Each row is a point. Each copy is the shape, with its points in the same order, turned, moved and blurred by noise. Say if it was mirrored as well.
(in the rows, 128 means zero)

Shape (9 x 3):
[[113 110 170]
 [167 160  90]
 [168  89 184]
 [136 111 151]
 [152 117 138]
 [170 117 142]
 [113 127  40]
 [ 71 153 119]
 [ 96 208 110]]
Copy 1:
[[109 111 183]
 [162 138  93]
 [162  89 201]
 [131 108 164]
 [144 106 148]
 [163 109 153]
 [102 100  52]
 [ 69 148 127]
 [ 95 197 105]]
Copy 1 is: only turned
Copy 2 (9 x 3):
[[100 122 186]
 [149 177  99]
 [160  99 191]
 [123 124 162]
 [137 129 147]
 [157 128 153]
 [ 92 143  60]
 [ 59 172 140]
 [ 91 227 128]]
Copy 2 is: only turned
Copy 3, 9 rows:
[[119 129 153]
 [157 190  71]
 [181 124 164]
 [142 137 131]
 [158 146 119]
 [173 150 122]
 [114 144  24]
 [ 71 158 104]
 [ 79 217  94]]
Copy 3 is: only turned
Copy 4 (9 x 3):
[[158  98  71]
 [179 165 155]
 [193  54  92]
 [165  96  98]
 [168 108 110]
 [181 106 122]
 [ 93 163 154]
 [109 156  68]
 [153 207  76]]
Copy 4 is: mirrored

Shape (12 x 6):
[[154 122 178 127 116 170]
 [ 98 180 109 161  81  96]
 [132 106 178 106 119 172]
 [104 197 147 194  95  62]
 [167  86  69 124  89 145]
 [152  85 190 118 115 128]
 [105  99 179  99 165 153]
 [108 103 176 139 107 176]
 [ 83 187  96 163  78  67]
 [142  69 105 114  41 137]
 [120  93 182 117 117 146]
 [129  71 112 164 102 144]]
Copy 1:
[[135 114 185 148 116 163]
 [105 167  81 189  87  90]
 [109 113 182 124 123 161]
 [119 186 122 235  99  53]
 [164  88  80 115  95 141]
 [136  96 196 127 111 121]
 [ 87 112 193 113 165 132]
 [ 94 102 163 160 109 170]
 [ 99 172  73 193  82  58]
 [131  77 109 115  46 137]
 [107  96 186 137 115 142]
 [130  64 112 160 110 133]]
Copy 1 is: only turned
Copy 2, 12 rows:
[[162 120 176  95 102 165]
 [118 174 107 146  68  89]
 [142  97 167  77 102 160]
 [120 196 151 166  90  47]
 [196  83  78 128  64 144]
 [173  87 188  78 102 116]
 [118  81 160  74 150 145]
 [115  92 172 108  91 162]
 [104 185  94 148  70  52]
 [170  77 108 102  10 127]
 [132  85 171  86  97 130]
 [157  71 121 147  71 126]]
Copy 2 is: only turned

Shape:
[[100 120 167 123 175 114  80 148  93]
 [107 183 163  97 164 121 125 107 162]
 [175 131 148 180 171 124 179 151 143]
 [ 86 178  93 175 117 110 109 195  95]
 [126 178 125  77 112 107  82 179 194]
 [ 93 159 176 134  84  89  73  90  65]
 [207 137 170 133 143  97 139 150 170]
 [148 192 112  99 139 137 179  99  57]
 [113  91 175  52 146 142 208 103 111]
 [101 178  66 142 108 198  93 204 172]
 [161 124  75 134 101  83 153 100 126]
 [156  97 157  84 148  88  99 109 125]]
Copy 1:
[[121 108 178 136 178 122 103 120  81]
 [137 178 151 108 157 115 142  81 141]
 [101 128 110 123 152 118 178 196 149]
 [134 143 136 216  98 101 138 150  62]
 [197 158 187 136  99  66 123 109 144]
 [ 75 151 156 126  96 131  53  90  65]
 [124 140 144  79 126  81 140 189 169]
 [132 168  79  81 111 160 163 125  56]
 [110  89 157  43 127 180 196  84 125]
 [225 156 147 225  95 143 145 146 137]
 [124 100  67 112  73  97 131 125 126]
 [131  89 153  66 139 101  98 115 124]]
Copy 1 is: mirrored
Copy 2 (12 x 9):
[[118 146 163 125 166  84  97 186  91]
 [119 202 152 103 150 115 134 162 170]
 [175 130 142 188 159 143 186 171 154]
 [ 96 176  88 183  88  93 143 188  80]
 [125 178  80  95 107 106 109 242 170]
 [118 160 167 116  69  48  82 119 101]
 [200 141 146 144 137 108 146 199 190]
 [174 201 109 101 144  99 179  95  96]
 [139 109 157  36 177 123 192 129 135]
 [ 96 176  34 146  99 191 111 216 114]
 [159 121  66 134 124  74 150 113 162]
 [161 123 148  98 162  63 101 164 157]]
Copy 2 is: only turned
Copy 3, 12 rows:
[[118 147 165 116 200 120 134 130  90]
 [104 162 167 122 146 143 101 188 158]
 [171 128 137 156 138 138 203 171 158]
 [108 217  65 133 164 128 180 148  76]
 [133 199 102  50 143  92 105 167 166]
 [ 96 186 170 142 106 119 101 108  41]
 [194 136 152 116 115  91 169 157 168]
 [121 111 124 140  98 170 131 225  65]
 [ 70  55 191  87 106 152 159 178 132]
 [131 214  26  63 166 193 146 142 148]
 [125 104  76 146  85 102 134 145 127]
 [139  95 163 107 148  80 107 128 119]]
Copy 3 is: mirrored

Shape:
[[123 151 141 147  54 160 153 117 205 139 113 163]
 [145 127  97 111 144 122 149 173 127 112 125 164]
 [109 124 140 152 129 157 102 145 116 140 126 161]
 [110 122 124 125 147  74 145 167 126 127 116 128]
 [170 199 142 144 126 123 154 120 121 143 107   7]
 [ 89 142 130 139 139 159 154 125 119 124 144 152]
 [140 125 132 139 146 118 140 117 108  90 143 145]
 [106 125 104  96 116 135  68 123 117 139 110 124]
 [120 124 143  68 142 159  59 118 121 132 174  71]
 [127 152 142 130 153 162 128 125 134  78 107 133]
 [111 114 141 123 144 127 152 138 110 133 105 115]
 [128 117 148 133 152 155 132 122 134 135 124 162]
 [129 121  71 135 143 134 104 135 189 126 124 160]
 [113 143 135 114 144 121 139 120 114 143 112 165]
 [123 114 132 140 132 161 154 116 112 118 121 133]]
Copy 1, 15 rows:
[[145 115 149 129  49 158 138 104 194 163 115 150]
 [169 111 108 116 136  95 144 169 118 150 137 156]
 [141  91 147 150 116 119 112 125 104 167 146 153]
 [118 122 132 116 139  59 142 151 122 136 135 118]
 [162 203 128 157 122 125 138  84  97  91  81  60]
 [118 121 139 139 129 146 162 124 105 149 149 169]
 [162 112 138 133 142 108 155 125 117  95 158 160]
 [130  95 131  95 142 119  78  89 104 146 129 126]
 [143 129 147  95 186 164  71 100 107 124 179  82]
 [157 118 151 126 149 144 128 132 118 111 101 163]
 [131 100 144 125 135 110 154 127 100 131 120 110]
 [159  95 157 139 138 130 148 121 123 157 150 147]
 [157 101 107 124 152 102 113 116 179 181 134 160]
 [148 117 154 101 121 109 147 113 100 156 144 151]
 [151  89 136 139 126 141 160 110 106 126 138 141]]
Copy 1 is: only turned
Copy 2 (15 x 12):
[[ 66 120 108 155  58 179 127 179 165 163 141 140]
 [148 135 124  95 130 137 162 152 150 109 134 181]
 [116 128 155 148 113 149 119  96 133 139 126 167]
 [123 139 132 117 137  82 167 143 128 111 127 159]
 [169 198 119 118  90 114 125 148 128 139 106  15]
 [110 137 123 132 116 167 156 103 107 124 150 150]
 [134 125 114 127 150 154 130 136  93 105 122 149]
 [ 95 141 120  84 111 108  88  83 146 125 123 155]
 [114 140 145  55 146 123  59  85 127 132 175  88]
 [110 161 124 127 145 179 133 126 130  96 113 128]
 [123 122 142 116 125 120 162 109 123 115 113 124]
 [115 115 141 133 148 167 140 113 133 150 126 154]
 [105 140  76 125 139 137 122 138 189 137 143 187]
 [106 142 131 112 127 132 152 116 115 151 104 162]
 [128 113 123 128 121 164 144 107 117 114 115 130]]
Copy 2 is: mirrored
Copy 3, 15 rows:
[[126 128 136 135  83 189 144 155 215 165 128 159]
 [135 133 114 134 161 122 142 186 117 108 123 156]
 [117 117 142 144 156 168  93 123 124 138 130 160]
 [ 99 154 141 114 143 108 154 143 106 104 129 153]
 [175 196 153 104  64 148 127 123  99 111 110  40]
 [101 116 120 164 144 154 128 142 119 160 136 121]
 [138 114 127 164 136 105 134 129 120 120 144 129]
 [104 125  99  98 126 134  72 111 124 121  96 154]
 [120  78 110  60 128 128  61 106 113 116 129  80]
 [124 118 141 169 140 128 108 142 151 113 103 101]
 [111 122 146 132 135 141 148 125  95 120 100 127]
 [133 104 140 140 170 151 134 121 136 143 119 136]
 [120 144  81 123 171 153 126 137 184 101 130 152]
 [118 134 135 134 151 120 128 132 121 162 107 149]
 [133 105 124 161 127 156 137 124 114 132 115 127]]
Copy 3 is: mirrored
Copy 4 (15 x 12):
[[ 95 164 118 138  60 145 123 109 187 136 110 161]
 [165 107  91 121 139 142 155 135 101 130  99 156]
 [116  91 138 130 132 153  94 130 109 154 122 166]
 [131  96 126 119 147  83 149 158 105 120  99 130]
 [172 164 174 108 120  99 111 154 143 118 183  33]
 [ 98 120 136 132 140 156 145 115 105 130 154 159]
 [152 112 140 145 143 124 128 101  92 109 138 157]
 [103 114 119 104 146 140  76 102  87 153  94 110]
 [124 123 168 151 170 174  96  84  88 161  95  53]
 [136 139 166 112 154 162 116 115 119  97 127 152]
 [120  90 149  96 134 119 139 129 111 118 133 125]
 [136 101 149 115 136 145 131 103 125 148 123 165]
 [125 131  75 131 165 137 110 103 156 142  91 154]
 [120 119 143 101 131 114 138 101  97 149 127 160]
 [127  94 138 116 125 158 128  99 123 114 150 142]]
Copy 4 is: mirrored

Shape (17 x 12):
[[135 104 148 138 138 111  83 169  88  61 173 100]
 [167 205 167 146 130  98 137  72 161 109 146  87]
 [ 66 172  67  64  93 184 158  73  89  99 186 141]
 [ 71 162  99  68  78  99  69 151 105  46 155 118]
 [172 190 160  78 124 210 176 176 128 167 109 122]
 [127 204  69 102 175 203 168 131 157 111  97  98]
 [152 191  94 140 142  91 155 139 153 169  68 169]
 [140  99 150 119 120  95 140 148 148 104 132 131]
 [ 63 177 109 110 108 174 151  80 133 141  72 119]
 [ 85 177 186 151 176 130 155  61  92 159 152 104]
 [ 70 133 148 143 159 179 153 169 102 105  73 172]
 [116 105 183 154  73 128 131 124  97  78 111 116]
 [138 128  97  51 140 143 104 106 125  96 118 163]
 [105 125 156 150  64 135  54 181 171  80 135 141]
 [175 113  60  58 168  97 101 132  81 138 128 133]
 [172 142  87 145 138 121 100 107 123  60  64 178]
 [164 146  63 110 150 113  72 179 112 128 166  97]]
Copy 1, 17 rows:
[[184 131 163 177 121 103 129 166  92  74 194 132]
 [187 120 158 149 169 153  86  76 125  50  93  60]
 [ 69 133 126  54 114 175  73  72  97  61 219 118]
 [120 136 184  97 104  75  57 157 107  25 194 142]
 [144 180 139  89 118 248 100 171 111 116  87 110]
 [111 210  58  94 148 175  92 121 145  77 112 108]
 [122 115  93 136 148 142  45 126  96 118  37 126]
 [166  83 149 143 117 130 123 143 124  89 118 149]
 [ 49 168 139 101 110 152 101  77 120  80  95 112]
 [100 130 173 144 200 161 149  71  77 109 126  62]
 [ 70 170 131 159 141 165 138 148  85  98 109 195]
 [133 113 189 179  79 148 144 119  87  48 127 139]
 [157 147 129  67 110 120  88  99  99  99 144 175]
 [142 138 212 191  86 120  67 158 163  72 144 174]
 [183 129  88  73 107  88  87 137  59 146 147 127]
 [171 158  92 162 105 106  68  84  73  67  97 190]
 [182 149 105 132 115  95  56 173 112 131 175  96]]
Copy 1 is: mirrored
Copy 2, 17 rows:
[[157  83 168 140 131 116  93 136 107  72 165  49]
 [174 156 159 113 120  69 155  88 185 131  76  52]
 [ 76 126  66  15 108 132 186 102 122 101 155  98]
 [ 81  93 129  53  81  93  71 151 109  68 121  70]
 [154 203 150 103 110 201 197 180 130 153  90 103]
 [125 208  60 111 153 163 166 147 174  88  87  92]
 [161 162  92 143 140  80 145 160 127 155  42 154]
 [156  72 152 143 117 112 146 167 149 121 116 102]
 [ 50 149  96 105 133 140 174  98 147 138  60 103]
 [108 153 169 115 198  84 197  75 124 155 112  60]
 [ 66 140 155 164 159 147 169 154  97  86 102 149]
 [104  69 181 159  83 127 155 105 114 101 104  74]
 [139  93 115  53 146 153 128 141 141  88  92 136]
 [ 99  99 186 147  61 123  61 142 160 114 134 118]
 [192  82  77  71 181 140 105 160  86 120  99  94]
 [167 103 103 140 128 125 111  95 126  55  57 161]
 [183 131  87 106 143 129  60 163 110 123 145  66]]
Copy 2 is: only turned
